Each point is reached from the start by the listed moves, each made once or not at all, plus a little noise. Say if it took an odd or an even number of moves. Then give how often each move was made.
(in the rows, 128 means zero)

Moves:
(1): [78 97]
(2): [139 106]
Start: [139 138]
Points:
[151 115] => odd (0, 1)
[100  85] => even (1, 1)

Moves:
(1): [135 143 147 122 149 154 121 111 149 130]
(2): [146 141 100 132 118 114 116 127 148 137]
(3): [112 148 116 151 110 129 128 132 123 138]
(4): [115 130 133 142 121 118 137 122 123 140]
(5): [108 149 117 120 133 141 113  96 138 112]
(6): [143 147 164 126 126 126 143 134 146 131]
(7): [121 140 159 116 133 121 149 138 124 145]
(8): [152 155 107 158 129 142 149 128 145 132]
(9): [126 126 134 124 142 137 130 129 146 122]
Start: [121 144 132 115 130 125 128 122 121 142]
Points:
[148 249 166 162 139 145 176 121 200 196] => even (1, 1, 1, 1, 0, 1, 1, 1, 1)
[110 174 143 128 148 162 123 111 156 147] => odd (1, 0, 1, 0, 0, 0, 0, 0, 1)
[147 193 150 157 122 128 173 123 151 162] => odd (0, 0, 0, 1, 0, 1, 0, 1, 0)

Moves:
(1): [150 125 160 104 135 126 122 125 133 141  91 105 163 116 101 109 118 104]
(2): [135 121 118 131 108 150 113 123 132 142 141 116  99 130 139 141 139 112]
(3): [128 116 151 126 103 123 105 111 113 117 140 126 119 126 143 116 119 111]
(4): [138  97  86 110 124  68 122 121 117 147 143 107 117 122 102 151 120 131]
(5): [130 112 134 118 126 116 128 114 107 140 123 116 106 149 138 143 150 118]
(6): [125 135 169 122 117 139 127 140 106 144 103 117 148 128 117 146 124  99]
(7): [128 128 116 137 116 137 125 132  93 126 124 157 141 136 143 117 127 100]
(8): [139  89 133 119 124 116 118 128  79 118 122 132 117 143 129 143 113 139]
(9): [124 146 137 118 122 126 154 141 108 105 115  93 141 111 130 151 107 124]
(10): [144 156 126 145 120 116 167 159 170 143  99 103 115 126  96 147 130 118]
(11): [123  69 107 135 129 124 167  83 138 138 129 135  95 120  92 151 133 169]
(12): [130 112 147 130 101 149 124 158 110 135 128 100 118 106 130 120 135 131]
(13): [134 141 124 156 134 133  95 128 131 120 121 157 136 117 125 113 174 145]
(14): [149 158 124 128 143 122 134 149 153 137 125 150 119  94 126 132 149 117]
(15): [133 145 133 142 153 140 120 124 104 162 128 123 104 116 133 119 128 137]
(16): [ 92 125 124 160 131 152 105 144 139 143 114 111 102 113 145 120 130 136]
(17): [106 149 137 115 129 149 124 134 134 106 123 117 138 123 102 110 122 111]
(18): [132 115 122 113 104 105 133 104 123 150 117 127 112 140 131 135 116 142]
Start: [131 108 119 130 128 106 124 113 125 100 136 128 143 126 123 133 140  92]
Points:
[162 103 137  99  64 102 142 137  87 138 114  66  73  85 149 186 170  74] => even (0, 1, 0, 0, 1, 0, 0, 0, 1, 0, 0, 1, 0, 1, 0, 0, 0, 1)
[139  32 193 141  26 138 136 109 134 200  52  15  63  79  64 168 130  65] => odd (1, 1, 1, 0, 0, 1, 0, 0, 0, 1, 1, 1, 0, 0, 0, 1, 0, 1)
[159 102 175 126 121 106 209 106  58 175  25  54 135 103  53 191 134  39] => even (1, 0, 0, 0, 1, 1, 1, 0, 1, 1, 1, 0, 0, 0, 1, 0, 0, 0)
[200 108 160 108 111  24 131 129  41 181  24  37 139  93  32 198 119  77] => odd (1, 0, 0, 1, 0, 1, 0, 1, 1, 1, 0, 0, 1, 0, 1, 0, 0, 1)

Moves:
(1): [137 129 127 132 118 130 128 119 123 137 108 114 128 122 132 128 132 122
 126 134 121 132 142 137]
(2): [115 133 137 129 109 130 118 122 124 118 140 127 128 139 162 120 151 123
 121 145 131 123 132 134]
(3): [ 95 117 108 123 144 132 135 120 128 113 128 126 112 129 154 122 132 133
 116 109 131 111 136  99]
(4): [134 131 126 126 121 126 131 136 113 127 123 120 110 110 142 124 129 129
 124 137 119 138 123 127]
(5): [128 127 128 133 128 112 134 123 107 123 136 122 125 149 124 150 135 138
 136 126 117 127 131 121]
(6): [146 141 137 124 125 115 134 125 130 126 118 130 133 119 129 133 125 121
 122 115 132 136 134 130]
(7): [130  98 136 149 166 121  92 120 122 115 126 134 129 112 149 118 131 125
 139 133 127 116 132  99]
(8): [128 126 119 132 137 137 127 120 122 132 109 137 148 122 132 141 143 135
 112 130 119 132 127 125]
(9): [135 139 131 123 119 113 131 147 135 131 144 119 117 130 130 129 148 113
 149 138 151 129 110 129]
(10): [151 115 116  98 133 138 137 123 120 145 118 128 132 133 132 115 116 137
 122 123 119 109 137 141]
(11): [123 134  96 140  99 110 134 154 119 114 143 117 137 124 100 152 134 150
 139 134 111 114 118 119]
(12): [123 118 131 129 132 132 124 127 131 136 143 134 127 109 140 143 127 133
 141 138 140 130 113 132]
(13): [129 137 137 131 139 144 126 127 117 133 126 125 126 129 135 146 139 134
 125 106 134 116 138 103]
(14): [123 117 124 131 123 130 122 135 114 132 127 119 123 119 133 130 127 140
 117 123 130 122 106 141]
(15): [134 161 113 143 143 140 110 158 129 126 135 135 115 145 113 138 134 133
 154 128 138 104 148 118]
(16): [137 131 132 143 115 126 128 122 126 133 119 134 129 137 134 132 128 120
 118 141 140 121 114 124]
(17): [139 133 107 109 106 139 102 100 142 159 136 110 140 152 115 131 128 122
 145 100 134 109 128 119]
(18): [129 116 109 128 117 116 125 137 109 147 141 138 139 111 129 163 122 115
 133 123 104 116 125 114]
(19): [134 130 133 134 144 142 128 142 114 120 121 125 138 128 130 120 111 138
 115 138 139 129 119 129]
(20): [140 133 126 128 114 125 142 136 141 131 128 122 143 143 128 137 133 136
 117 130 117 137 123 143]
(21): [126 108 137 116 120 143 121 121 129 112 126 126 121 118 143 124 127 124
 115 129 122 133 129 140]
(22): [125 133 133 128 132 133 119 129 132 141 139 119 115 130 125 131 127 120
 121 144 133 119 127 125]
(23): [132 120 141 135 120 125 104 145 120 132 124 142 116 114 146 130 122 124
 123 146 142 140 135 122]
(24): [100 126 131 133 122 114 121 136 141 109 121 129 125 148 127 129 119 128
 131 141 110 130 122 121]
Start: [119 138 128 135 134 119 136 111 115 155 137 120 126 138 118 136 134 118
 137 109 131 132 139 124]
Points:
[130  99  83 152 116  93  83 126  43 165 128 136 117  82 218 186 157 110
  97 153 102  72 148  46] => even (0, 1, 1, 1, 0, 1, 1, 1, 0, 1, 1, 0, 0, 0, 0, 1, 0, 1, 0, 0, 0, 1, 1, 0)
[118 132  91 121  75 117  90  99  60 193 172  87 103 155 182 209 157 148
 122  97 160  43 124  70] => odd (0, 1, 1, 0, 1, 1, 0, 0, 0, 1, 1, 1, 1, 1, 0, 1, 1, 0, 0, 0, 0, 1, 1, 0)
[149 141  75  95 105 128 134 102  56 203 146  83 165 177 189 209 179 137
 102  50 127  65 123  86] => odd (0, 1, 1, 0, 1, 1, 0, 1, 1, 1, 0, 0, 1, 1, 0, 0, 1, 1, 1, 1, 0, 0, 0, 0)
[138 131 104 164  73 160  41 107  42 215 140 120 126 140 193 249 182 114
 137 111 137  74 144  89] => odd (1, 1, 0, 0, 1, 0, 0, 1, 0, 0, 0, 1, 1, 1, 1, 1, 1, 1, 0, 0, 1, 0, 1, 0)
[130 155 110 185  48 104  92 193  85 136 140 128 141 130 165 221 129 117
 124 186 112 108 127 122] => odd (1, 1, 0, 0, 0, 1, 0, 0, 0, 0, 1, 1, 0, 0, 1, 1, 0, 1, 1, 1, 1, 0, 1, 1)
[151  99  75 156  91  66 132 150  22 156 151  80 126 101 221 206 167 137
 121 149 111  72  85  94] => even (1, 1, 1, 1, 1, 1, 1, 0, 1, 1, 1, 1, 0, 1, 0, 1, 0, 1, 1, 1, 0, 0, 0, 0)
[136 137 119 128  83 128 125 150  94 171 160 117 139 136 164 183 160 156
 132 134 128 104 140 123] => odd (0, 1, 0, 0, 0, 0, 0, 0, 0, 1, 1, 1, 1, 0, 0, 0, 0, 0, 0, 1, 0, 0, 1, 0)
[ 82 127  61 161 100 137  52 145  93 131 149  66 109 140 205 201 217 147
 163 117 117  62 119  61] => even (1, 1, 1, 1, 0, 0, 1, 1, 1, 0, 1, 1, 1, 1, 1, 0, 1, 0, 0, 1, 1, 0, 0, 1)
[ 85 107  64  97  89 152 102  93 100 170 128  53 103 161 132 165 140 148
 118  72  94  45 143  88] => even (1, 0, 1, 0, 0, 0, 0, 0, 0, 1, 1, 0, 1, 1, 0, 0, 1, 0, 0, 0, 1, 1, 0, 1)
